Every row gives one point. To make a cloud, some directions were put in groups of two or more. Within a group, all points are equally far from the middle, so they leave a hole (a ring in 2 directions, a hollow ball in 3). The other directions are filled evenly. Then the cloud was stretched, turned, moved and blurred a little. Count the holes, and give their numbers of directions, smallest first.

Cloud (13 x 2)
[[-30 -30]
 [ 91  26]
 [ 44  64]
 [-60 -30]
 [  1  -4]
 [ -6   9]
 [-91  39]
 [ 67  26]
 [-28 -38]
 [ 42 -10]
 [-20  -7]
 [-17  16]
 [ 75  14]]
Holes: 0

Cloud (14 x 2)
[[ 38 -15]
 [ 51 -17]
 [ 43   3]
 [-54 -59]
 [ -9 -43]
 [ 41 -18]
 [-10 -90]
 [-60  -6]
 [-42 -32]
 [-40  25]
 [  1  26]
 [-59 -15]
 [-62  54]
 [ 55 -57]]
Holes: 0

Cloud (19 x 3)
[[-22  74  32]
 [ -2  95 -25]
 [-63   9  28]
 [ -4  39  61]
 [-56   7  38]
 [ 20  28  64]
 [ 20 -21 -57]
 [-21 -45   6]
 [ 52  33 -52]
 [ 32 -39 -24]
 [ 53 -32 -12]
 [ 23   1  68]
 [-37  19 -81]
 [-51  -8 -54]
 [-43 -26  26]
 [ 23   1  67]
 [-50  -5 -58]
 [-59  45  32]
 [-35  68  34]]
Holes: 1 (3)

Cloud (27 x 4)
[[-23  37 -81  46]
 [-51 -36 -28 -56]
 [ 31 -24 -58 -20]
 [ -8  34  61  15]
 [-60  39  -2 -62]
 [-32   2 -61 -38]
 [-58   7  29  46]
 [ 92  30 -22  13]
 [-27  28 -45 -70]
 [ 14 -29  58  39]
 [ 42 -50  70 -38]
 [-47  54 -65 -13]
 [-23  44 -21 -64]
 [ -7 -13  63  47]
 [-60  42  41  27]
 [ 12 -17 -63  -2]
 [  8  31   5 106]
 [-50  -1  41  46]
 [ 10   5  76   6]
 [ 43 -43 -31 -28]
 [ 41 -37 -40 -34]
 [ 32  12  25 -60]
 [ 41 -26 -42 -55]
 [ -5  -8 -53 -72]
 [ 49  36  34  27]
 [ 35 -56  47   7]
 [ 33  41 -45 -49]]
Holes: 1 (3)

Cloud (54 x 6)
[[  -3   24  -54   30   11  -48]
 [  26  -26   -8  -24   59    0]
 [  30   81   29   22  -13   30]
 [ -22   82  -13  -56  -50   -7]
 [   0  -27   -9  -41   33   27]
 [ -15  -16   53   87   16  -24]
 [-110   13    4  -34    1  -20]
 [  32   32   42   40  -49   -6]
 [  17  -15   55   -4   -8   47]
 [  17  -25   24   45    8   56]
 [ -23   64  -44  -26  -46   -5]
 [ -93  -45   39   -2  -38   14]
 [ -25   43  -42  -20   66  -39]
 [ -57   30   64  -15  -66   19]
 [ -40   28   55   31   75   18]
 [ -34    6   72    6   -5   52]
 [ -88  -37   42   23   -2  -33]
 [ -62    1  -32   32   53    4]
 [  42   11  -17  -24   11  -66]
 [ -53  -43   37   67  -44    6]
 [ -65   12    8   47  -19   67]
 [   0   21   22   53  -47   57]
 [ -45  -18   53    1  -51   60]
 [ -41   52  -30  -29  -67   11]
 [ -15   61  -28   19  -45   51]
 [  20   68  -10   38   64   16]
 [  39   75   40   34    7  -19]
 [  54   21    1   36  -37  -41]
 [ -43  108   11  -10   61   11]
 [  34   37   15   19   88   -3]
 [ -14   52   60  -47   55   -5]
 [ -12   36  -55   47  -12  -10]
 [ -97   22   43  -43  -35  -10]
 [ -99   -7   28   11   63  -11]
 [ -30    8    3   92   54  -17]
 [ -99   41   46  -48  -28   27]
 [ -13  -65   -7   61    2  -26]
 [ -67   45   -9   -4   70   28]
 [ -55   39   30   -3  -67   65]
 [ -44  -56   -8  -32  -17    9]
 [ -96   39   24  -39   61   -1]
 [ -75   44  -30  -36   37   17]
 [   4   98  -45   19   18   -8]
 [  -3   46    3  -89    3  -22]
 [ -86   58    1  -71  -16   18]
 [  -7   37    0  -80  -12   34]
 [ -69    5   39    9   87  -20]
 [ -47  -42   37   20   44  -59]
 [  -9   78   -1  -31  -41  -45]
 [ -37   55  -32  -30  -34   51]
 [ -21   25   -4   23  -44   72]
 [ -11  -16   10   98   38  -10]
 [  33  -22   60   13   -6  -40]
 [ -90    2   15   74  -21    5]]
Holes: 1 (6)
